Each row is a point. The points of each table are mixes of a few directions, plus a little noise. How many directions does each table use, and how many do they share? Where both have some left over, give the other angles between the two spaces (their principal angles), to ten degrees, smallest first.
(in the rows, 128 means zero)

First (6 x 2):
[[118 142]
 [ 71 205]
 [125 131]
 [119 141]
 [165  77]
 [170  72]]
Second, 7 rows:
[[ 74 152]
 [ 40 166]
 [192 100]
 [129 127]
 [120 133]
 [168 110]
 [172 108]]
Directions: first 1, second 1, shared 0; angles 30

First (8 x 6):
[[ 68 133 128 121 115 124]
 [137 196 146 115 124  70]
 [  7 153 132 109 101 106]
 [189 136 131 134 141 122]
 [182 103 123 139 142 150]
 [174  88 119 142 141 162]
 [150 111 125 133 134 142]
 [118 103 121 132 127 149]]
Second:
[[128  94 184 120 131 106]
 [125  97 131 155 123  86]
 [130 140 126 118 129 143]
 [129 136 128 120 130 139]
 [131 198  42 123 126 187]
 [125  68 200 132 130  79]
 [126 108 142 136 127 109]
 [130 181  70 119 128 175]]
Directions: first 2, second 2, shared 0; angles 90, 90

First (10 x 11):
[[129  80 113  83 111 130 139 145 168 131 171]
 [139 156 134 178 156 124 117 119  98 140 101]
 [185  47  66 136 178 150 150 175 178 187 183]
 [113 205 157 176 136 124 113  97  69 109  62]
 [174 168 106 231 206 148 127 129  81 168  74]
 [123 138 152 153 133 100 104 116 111 133 127]
 [ 83 117 175  77  71  84 103 111 140  98 160]
 [ 90 119 112  12  50 168 172 132 171  69 138]
 [123 127 178 181 145  60  73 110 102 150 144]
 [122 125  84  53  92 191 183 144 161  94 120]]
Second, 11 rows:
[[104 166 136 103  98 145 141 114 116  92  96]
 [ 69 222 146  65  54 171 160  94  98  38  49]
 [163  72 118 166 171 102 109 149 146 182 175]
 [129 126 128 129 129 128 128 129 128 130 129]
 [ 78 209 143  74  66 165 156  99 103  51  61]
 [105 165 135 103  98 145 141 114 116  92  97]
 [134 119 127 134 135 123 125 131 131 137 136]
 [109 158 134 108 104 142 138 117 118  99 103]
 [200  15 106 204 217  75  89 170 164 237 223]
 [151  91 120 153 157 111 115 141 140 163 158]
 [167  65 116 170 177  99 107 151 148 188 180]]
Directions: first 3, second 1, shared 1

First, 9 rows:
[[131 149 113 104 153 150 120 130 150 169 133 134 179 129 103 126  94 142]
 [117  80 151 195 143  96 163 187  86 167 116 160 156 159 128 146 169 116]
 [105 134 112 215 161  45 172 185  49 146 103 143 174 150  98 171 215  92]
 [150 133 110 167  81 108 140 104 134  99 138 126  94 166 143 152 169 128]
 [107 133 147  54 148 174  93 110 143 119 133 116 117  75 132  83  77 138]
 [146 125 126 109 117 155 119 114 161 135 137 128 129 136 131 123  97 142]
 [120 138 130  81 105 174  89  82 143  95 158 125  92 122 134  87 125 142]
 [162 112 127 110 127 129 119 127 137  88 110 107 111 121 117 127 100 109]
 [115 147 134 116 117 122 137 113 151 132 125 113 101  93 166 137 108 142]]
Second (8 x 18):
[[132  59 170 169 138 107 158 185 105 145 102 142 126 133 147 139 127 113]
 [132  52 174 174 139 104 161 191 103 147  99 144 126 134 149 140 127 111]
 [125 185  93  94 120 146 103  81 147 114 150 116 129 124 112 119 129 141]
 [128 132 126 126 128 129 127 125 129 127 129 127 128 128 127 127 128 129]
 [131  63 168 167 137 108 156 182 106 144 103 141 126 133 146 138 127 114]
 [130  99 146 146 133 119 141 152 118 136 117 134 127 130 136 133 128 122]
 [122 249  55  56 110 165  76  29 168  98 174 103 131 118  95 109 130 154]
 [125 188  92  92 119 146 102  79 148 113 151 116 130 123 112 119 129 141]]
Directions: first 6, second 1, shared 1

First (8 x 32):
[[126  71 104 145 162 139 125 117 140 109 157  97 133 156 147 121 169  95
  157 142 155 129 125 105 141 134 194 142 123 139 157 126]
 [141 176 119 127 131 120 142 150 111 180 133 126 125  98 101 137 113 185
  122 111 143 120 139 122  79 141  49  93 133 110 116  76]
 [115 106 189 127  80 101 114 102 153  54  65 187 159 129 128 100  97 114
  113 103  76 140 118 214 198 104 163 173 131 125 122 215]
 [142 187 110 108 139 139 154 164 104 186 149 111 100  95 108 158 126 164
  120 134 130 121 134  84  70 141  62  85 130 125 113  79]
 [106 128 148 124  81 127  80  87 130 104  95 159 129 162 157 116  88  85
   95 143 113 134 124 158 172 106 139 156 123 132 107 170]
 [140 186 134  91 131 139 169 172 112 154 133 125  95  83 107 162 129 151
  116 136  92 127 125  94  91 131  89  98 132 137 112 123]
 [116  47 111 155 151 134 104  95 149  86 145 107 146 177 160 106 161  74
  156 141 157 132 123 127 170 127 219 163 121 140 159 146]
 [137 122 110 145 150 123 135 135 126 151 146 111 138 123 116 124 141 156
  145 114 159 123 136 121 103 142 110 113 130 117 140  88]]
Second:
[[126 114 109 200 167 173 161 170 147 122  91 177 149  71 144 164 140  70
   98 150 166 126  83 243 129  97 172 120 196 129 139 128]
 [142 126 113 146 113 187 137 150 145 166 138 128  96 105 143 163 128 104
   97 149 151 122 117 199 140 100 125  83 158 138 140  91]
 [139 123 110 162 125 192 145 158 148 160 127 141 105  92 146 168 131  92
   93 152 159 122 107 220 139  95 137  86 172 137 141  95]
 [132 123 117 157 136 162 142 149 140 138 119 144 124 102 138 151 132 101
  108 142 148 125 110 189 132 109 141 110 160 131 136 116]
 [123 127 131 132 139 114 129 126 125 114 120 135 142 128 125 121 130 128
  135 124 125 130 125 119 124 133 135 143 127 125 125 141]
 [114 134 150  90 135  51 110  93 104  88 126 115 158 169 107  80 126 169
  170  99  92 135 151  20 114 167 120 180  78 117 112 169]
 [148 133 117 113  86 186 123 136 141 184 162 102  72 126 141 157 121 126
  101 146 140 121 137 165 144 106 100  69 133 141 139  76]
 [103 130 154 101 158  24 114  91  98  59 108 131 187 167 101  67 130 168
  182  91  88 138 144   7 106 176 137 210  78 111 107 196]
 [120 133 143  97 127  78 113 103 112 106 132 115 142 158 114  96 125 159
  156 109 103 132 147  52 120 154 118 159  91 122 117 152]
 [123 130 137 112 130  98 120 114 119 113 128 122 139 144 120 109 127 145
  144 117 114 131 138  85 123 143 124 148 108 124 122 144]
 [139 135 128  97  93 143 114 118 128 159 157  99  92 146 129 131 121 146
  124 130 122 125 148 109 136 127  99 100 108 134 130 101]]
Directions: first 4, second 2, shared 0; angles 50, 90

First, 8 rows:
[[124  86 122 153 105 147 122 179 106 182 150 107 138 169 115 160 155  56
  118  88  99 162 102 168 154 137 130 168 106  95  93 161]
 [133 117 104 183 114  81 167 115 150 129 121 156 145 162 102 126 144 106
  103 102  87 174 101 160 169 149 135 127 138  61 101 110]
 [187 175 133 157  74 101 147 103 106 135 103  66 141 183  99 114 127 145
   55  65 109  91 140  80  98  60  96 160  71 116 122 222]
 [ 89  79 151  58 163 226  59 202  93 166 171 106 107  84 170 168 128  91
  195 162 171 113 139 139 105 150 138 144 126 199 144 131]
 [151  97 126 112 141 144 129 136 124 118 145 144 122 117 146 144 120 149
  143 123 138 125 157  89  78 171 125 121 125 132 149 136]
 [ 91  94  97 185 135  82 164 128 168 136 131 189 146 147 104 133 154  74
  130 131  81 212  75 216 216 178 156 115 172  49  87  52]
 [117 182 143  87 154 119 121  80 144  76 104 140 111  75 146  92  98 201
  149 183 166  82 154  93 107 103 127  87 151 183 166  92]
 [130 197 148  88 140 122 117  79 133  84  99 115 112  86 142  90  98 203
  134 170 167  66 158  79  97  78 118  98 132 193 166 121]]
Second, 11 rows:
[[151 150 142 157 142 110 150 196 238  51 171 166 179  55 137 111 166 190
  199  85 171 143  69 116 103 169 200  42 198 121 129 155]
 [103 109  91  83 127 150 102  94  56 168 104 118  33 187 149 143  81 109
   91 124 121 122 138 130 112 133 103 116  66 183 142 168]
 [152 124 142 107 108 175 134 179 138 140 132 131 186 141 150 148 109 146
  141 167 182 123 161  86 123 100 139 152 122 140 126 181]
 [126 125 144 151 157  82 145 131 166 107 142 155 142  63 140 114 152 177
  171 101 106 153 134 126 133 151 149 113 176 106 127  96]
 [156 118 127 140 126 128 141 140 124  99 145 114 182 160 127 122 125 100
  145 171 167 106 107 138 107  97 128 122 138  98 118 122]
 [133 153 119 172 166  81 145 107 194  60 171 140 126  61 108  94 183 145
  154  67  96 139  64 170 122 182 176  55 187 102 138  82]
 [ 92 158 119 114  93 163  97  90  97 181  87 104  59 158  81 141 132  82
   44 103  76 127 135 143 172 134  93 176  70 159 135 125]
 [128 125 170 126  61 146 121 221 146 137  79 140 183 163 114 146 112 132
  147 163 199 121 126  80 132  83 100 172 120 122  96 164]
 [146 119  82 111 198 140 137  30  81 137 188 105  97 116 164 121 123 123
  101 129  74 125 170 164 120 150 151 108 121 142 164 111]
 [134 130 175 159 102 119 136 118 111 161 102 105 210 129  86 131 151  89
  103 181  97 121 181 128 182  72  79 249 134  61 103  50]
 [ 88  95  98  90 129 115 103 101  54 163  87 133  12 183 154 137  78 122
  114 113 121 130 128 129 107 138  91 104  75 177 133 156]]
Directions: first 4, second 6, shared 0; angles 40, 40, 90, 90

First (9 x 32):
[[130 120 136 138 112 101 122 126 123 151 130 129 127 130 141 137 142 121
  118 115 124 117 134 122 108 130 137 143 117 118 140 110]
 [119  97 114 134  76  93 120 132 134 148 105 108 129 136 143 137 173 100
  143 116 133 104 130 114 122 142 123 142  90 107 126 118]
 [ 99 137 124 135 231 153 146 110 118 116 165 130 115 133 116 151  97 143
  151 142 137 185 159 153 189 105 107 112 201 111  94 184]
 [115 107 107 132 116 119 128 129 139 136 116 100 128 133 131 135 141 113
  152 122 137 137 134 123 153 132 112 129 114 103 115 146]
 [109 109 102 117 109 136 132 131 139 105 106 113 130 131 122 123 157 110
  163 144 142 115 121 127 154 139 105 114 114 125 101 152]
 [171 160 110 113 122 191 127 151 163 117 112  83 145 111 104  83  28 166
  104 108 122 187  96 116 152 122 128 112 101 134 155 138]
 [143 175 207 122 162 114 127 113  72 105 176 249 119 122 136 133 157 149
   70 163 104  54 126 152  28 121 179 135 187 206 154  61]
 [135 136 146 141 148 114 126 122 118 152 147 137 124 128 136 140 113 138
  107 114 120 141 141 130 114 118 142 141 143 121 143 115]
 [130 113 106 119  76 131 123 140 147 121  96 103 136 127 125 113 144 114
  144 126 135 112 110 115 132 142 117 124  86 125 125 129]]
Second:
[[124 137 132 138 166 138 130 122 126 140 145 122 123 129 127 139 100 139
  126 120 128 159 140 135 142 116 128 128 152 114 132 141]
 [127 149 127 155 159 142 116 127 130 163 155 130 113 127 133 140  86 138
  119  99 111 154 145 138 120 107 135 130 155 113 147 122]
 [127 162 123 172 148 152  99 133 134 184 162 142 102 125 139 142  78 134
  114  80  94 140 146 143  91 100 143 131 157 114 165 100]
 [126 134 123 132  75 134 107 139 133 130 114 150 122 125 134 120 157 111
  132 124 115  71 111 128  79 137 135 124 107 148 145  94]
 [138  84 133  79 141  88 176 117 119  74 103  93 160 133 113 116 156 134
  132 176 169 162 126 107 205 149 107 133 106 126  73 179]
 [ 78 140 146 110  92 195 108 127 127  66  92 170 126 128 121 135 204 106
  186 184 155  26  75 156  75 159 125  91 138 170 156 125]
 [130 117 128 115 118 118 137 128 127 113 117 123 136 129 125 122 144 125
  130 141 137 123 123 122 138 136 124 128 116 133 116 134]
 [173 101 111 123 125  57 152 132 128 156 136  92 141 128 131 111  99 137
   85 101 115 188 159  95 174 118 126 158  93 106  91 130]]
Directions: first 4, second 3, shared 1; angles 30, 60

First, 9 rows:
[[122 134 116 151 130 126 123 127 122 117 135 138 139 131 129 123 148 139
  120 129 116 120 133 123 112 105 120 144 143 133 131 127]
 [125 128 113 141 116 137 133 110 123 117 125 137 132 129 142 128 129 145
  115 133 120 123 134 120 108 112 135 153 135 125 117 136]
 [131 120 120 116 107 145 142  99 125 123 114 129 120 127 152 136 101 141
  118 136 131 133 129 122 117 132 153 146 117 117 104 142]
 [131 132 152 116 154 109 116 167 138 147 138 114 126 126  95 124 139  97
  150 116 139 133 120 140 161 151 106  85 124 136 155 110]
 [128 124 111 131 107 144 140  97 121 117 118 136 127 128 154 132 113 150
  112 138 124 127 133 119 105 116 149 159 127 120 105 143]
 [120 135 112 159 127 127 124 123 120 114 135 142 141 131 132 122 153 144
  115 130 113 117 135 121 105  98 119 152 147 133 130 129]
 [120 136 111 159 128 126 123 125 120 113 135 142 141 132 131 121 154 144
  116 130 112 116 135 121 105  97 118 152 148 134 130 129]
 [138 108 120  89  85 162 158  71 127 126  96 123 105 124 177 145  61 148
  115 145 141 144 127 120 117 148 183 153  97 104  79 157]
 [136 137 196  90 199  78  95 234 156 180 155  90 121 123  40 119 154  42
  190  95 158 140 106 163 220 194  68   9 114 148 202  80]]
Second (8 x 32):
[[132 122 149 129 105 103 114 134 129 122 122 180 129 131 113 134 131 126
  120 122 111 109 156 123 138 117 152 128 114 112 122 138]
 [127 125 125 104 141 118 157  86 111 142 157 111  74 155 152 140  47 111
  139 158 158 165 102 142 103 161 123 124 134 103 116 164]
 [121 123 147 100 125 117 144  89 116 140 147 139  88 154 136 147  58 112
  129 146 135 152 122 134 110 153 148 129 122  93 112 152]
 [135 136  95 171 131 157 101 191 147 111  93  94 198  75 119  96 249 160
  121  97 118  95 140 114 155  83  95 121 137 191 161  88]
 [128 125 114 150 106 141  99 170 136 120  95 112 166  72 130 109 204 157
  107 109 120 116 165 111 142  77 123 102 120 164 159 126]
 [140 132 127 145 132 113 125 144 135 116 129 158 142 141 111 123 150 123
  139 121 120 101 125 132 144 131 122 142 133 133 121 116]
 [133 130 116 118 151 120 155 103 118 134 154 113  94 157 142 132  76 113
  148 150 153 148  94 144 114 161 110 134 143 118 118 144]
 [107 131 152 105 132 156 129 104 131 139 127 117 134 141 120 145 111 122
  121 120 109 138 121 123 120 143 152 144 121 110 116  95]]
Directions: first 2, second 4, shared 0; angles 40, 80

First (8 x 32):
[[138 121 156 127 133 124  99 115 139 189 142  78 111 131 127 120 109  97
  123 124 133 112 131 135 135  81 124 127 108 148 157 138]
 [122 134 143 122 142 153 125 120 130 178 116 125 107 175  92 115  98 108
  127 129 111 104 142 146 152 131 139 123 135 101 109 148]
 [115 138 120 122 137 154 148 131 121 127 107 164 122 169  97 122 116 134
  130 132 109 119 139 139 144 167 141 125 150  88  88 139]
 [132 126 160 123 140 142 104 112 138 209 131  88 101 162 103 114  94  91
  124 126 121 100 140 146 149  94 133 124 117 125 137 149]
 [132 124 125 131 123 116 125 129 129 114 135 121 135 107 144 133 138 133
  128 127 136 137 122 121 118 119 122 130 122 143 141 120]
 [139 119 122 136 115  96 119 132 130  94 147 111 146  74 169 140 154 139
  127 125 150 149 112 110 103 105 113 133 112 168 162 109]
 [115 138 112 124 132 147 152 135 119 104 109 171 131 155 107 127 127 144
  132 133 113 128 134 133 136 172 138 126 150  94  91 131]
 [130 124  86 139 104  90 152 150 118   7 137 166 172  52 185 152 187 181
  133 129 150 177 103  95  86 155 113 136 131 157 139  90]]
Second (9 x 32):
[[123 121  85 128 126 137 172 159 108  36 112 183 148 121 119 137 149 171
  138 129 106 153 129 106 113 205 138 132 150  89  95 104]
 [127 135 126 133 116 107 121 122 133 110 136 132 142  98 160 136 148 136
  125 130 152 140 115 126 117 108 116 130 124 160 141 124]
 [134 129 135 134 117 102 110 119 136 128 144 108 137  92 164 135 144 125
  124 127 154 136 115 125 116  89 113 130 113 171 158 124]
 [126 138 151 127 128 126 105 108 140 179 133 108 118 138 133 123 117 106
  122 130 143 113 127 145 140  88 123 125 121 148 138 146]
 [145 104 161 121 149 149 105 126 132 216 136  60  90 164  84 110  81  84
  128 118 100  97 148 133 147 103 139 126 106 109 149 139]
 [102 157  96 129 119 136 163 131 119  59 102 216 152 139 133 136 154 168
  130 140 133 143 122 135 129 183 131 127 165 107  74 130]
 [146 112 165 127 135 122  89 114 141 209 149  51 104 127 125 119 102  85
  123 120 132 108 132 133 135  65 123 127  97 154 173 137]
 [123 129 123 124 135 146 141 134 122 128 117 144 122 153 104 124 118 130
  131 129 111 122 137 131 137 155 138 126 139  99 106 131]
 [126 125 110 129 126 128 145 140 120  87 123 150 138 120 129 133 140 147
  132 128 122 140 126 118 120 157 130 130 136 116 117 117]]
Directions: first 2, second 3, shared 2

First (11 x 32):
[[131 123 105 117 165 124  94 192  85 161 193  98 139 127 146 127 101 159
  104 146  98 112 108 113  74 137 166 106 154 133 144 121]
 [125  97  86 127 172 130 173 210  84 153 166 139 135  59 110 173 145 157
  107 151 145 133  79 127  79 144 180  74 144 136 150  74]
 [138 125 130 142 100 116 169  86 147  95  86 178 110  98 115 142 148 112
  149 106 157 131 144 146 160 103 116 144 128 133 119 109]
 [120 150 167 135  97 159 103  73 168 123  83  97 135 173 133  79 160  92
  138 109 114 151 157 130 172 138  80 140  90 114 127 180]
 [ 92  79  92  98 205 142 210 231 130 146 185 119 141 124  82 189  86 148
  109 195 151 136  62 107  98 160 168 101  75 139 139  96]
 [145 174 159 127  96 102  28  99 103 153 136 103 134 173 169  88  87 158
  126 115  90  97 145 102  97 107 103 155 205 108 103 158]
 [141 114 110 159 117 163 178 112 145 105 106 141 116  76 127  99 217  85
  145  78 122 157 157 165 167 116 139 100  75 146 175 127]
 [120  71  55  81 233  97 121 234  80 114 249 125 124 132 131 203  35 147
   81 200 129  93 103 151  90 179 231 128  97 175 143  85]
 [129 215 234 143  25 123  16   7 148 162  17  95 149 196 147  65 145 139
  141 102 125 133 146  88 137 122   8 158 215  60  61 194]
 [132 131 133 137 107 126 180 107 172 112 130 150 110 150 123 103  96 123
  171  99 112 117 145 104 149  55 107 173 115 135 129 143]
 [137 127 139 144  92 126 134  57 145  83  57 165 113  97 122 139 188  87
  135 106 166 146 162 175 185 146 112 132 111 130 119 121]]
Second, 10 rows:
[[141  99  71 127 179 118 147 223  69 155 208 132 129  68 136 150 120 166
  108 137 109 111  95 123  61 120 200  86 159 148 163  81]
 [129 111 103 112 166 143  77 128 130  94 175  88 121 170 158 105 125  81
  106 133  95 130 178 178 166 176 170 138  47 163 161 162]
 [115 168 200 142  50 124 156  42 179 133  17 158 132 144  95 126 139 135
  164 116 172 140 116  90 155  93  29 157 169  80  68 142]
 [121 155 174 142  72 119 165  86 151 146  52 161 134 117  97 137 134 153
  156 120 164 133  99  86 122  89  62 138 186  88  83 119]
 [119 137 155 116 118 147  72  52 179  79  99  94 122 207 145  91 132  60
  128 123 117 142 195 170 213 173 102 170  38 137 125 192]
 [130 131 129 139 115 117 165 150 112 156 118 154 133  87 110 147 128 167
  137 128 144 124  89  96  88  95 121 112 187 111 116  95]
 [136  98  75 115 189 137  93 179  99 114 213  95 123 132 159 122 120 109
   99 136  90 120 153 168 125 165 203 113  72 170 176 131]
 [122 124 135 110 144 152  56  69 169  70 132  78 119 214 159  87 129  47
  115 126 101 140 207 189 216 189 130 165  11 156 144 198]
 [136 116  99 133 148 117 159 190  88 158 164 145 132  76 123 151 125 170
  123 132 128 118  88 109  71 106 160  99 178 130 139  86]
 [130 139 137 146 100 108 192 156 107 175 102 174 135  62  97 160 130 194
  146 127 161 121  62  71  63  71 104 102 231  94 103  74]]
Directions: first 6, second 2, shared 2
